Every row gives one point. Examples show where two turns around zero, p and q, send a point. Write where each new point lands after one turn and then the other. Backwards means that the second turn is done in reverse. Each puzzle has new turns, and all numbers are rounded.

Turn p:
-19.1	15.3 -> -17.6	-17.0
-3.8	-27.7 -> 27.0	-7.3
5.8	0.1 -> 0.6	5.8
9.4	-4.7 -> 5.8	8.7
7.8	17.0 -> -15.9	9.9
Turn q:
13.2	4.2 -> -10.0	-9.5
14.0	-3.2 -> -14.0	-3.2
0.1	5.0 -> 2.1	-4.5
-30.2	13.0 -> 32.8	1.5
3.0	-19.0 -> -11.0	15.8
Where do these land?
p, then q: -17.4	14.1 -> 7.8	21.0
q, then p backwards: 22.3	-6.1 -> -7.1	22.0
p, then q: -4.9	-8.0 -> -9.1	2.1

Turn p:
4.6	16.0	10.2	-14.9 -> 6.0	19.8	-5.2	-12.1
-14.5	-26.1	7.0	-2.5 -> -24.9	-13.1	-12.3	2.6
-7.2	-22.3	-28.8	9.6 -> -4.8	-36.3	11.2	1.6
5.4	16.9	16.5	24.8 -> 13.1	17.1	-1.0	27.1
17.7	9.3	6.1	-1.7 -> 3.5	17.4	11.1	-0.8
1.0	5.9	0.7	3.3 -> 5.5	3.0	0.2	2.8
-7.1	0.2	-11.7	-18.6 -> 1.5	-8.0	-4.1	-21.2
Turn q:
-18.9	16.5	-6.5	1.0 -> -3.8	14.4	21.3	0.0
22.0	25.7	-11.7	-0.1 -> 21.5	-19.3	20.8	3.6
8.6	-12.1	-4.5	-17.4 -> -10.5	-14.9	-8.3	11.9
-15.9	-3.5	23.5	0.7 -> 0.6	25.1	-12.6	5.4
-11.8	-17.6	11.1	5.9 -> -9.3	13.6	-17.1	-6.6
16.0	-9.0	-11.9	9.9 -> 1.5	-18.8	-4.1	-14.3
Where do these land?
p, then q: -7.4	-10.2	-15.9	11.7 -> -7.9	-1.1	-19.5	-10.2
q, then p: -17.5	12.2	18.7	22.0 -> 22.0	24.5	4.8	-13.5
q, then p backwards: 15.5	9.1	-8.0	-17.2 -> -2.6	-7.4	-13.3	21.1
q, then p: 23.8	4.5	6.9	-9.0 -> -10.0	-6.8	21.3	10.8
p, then q: -14.5	-15.6	-1.7	-7.6 -> -22.6	0.8	-0.4	-2.0
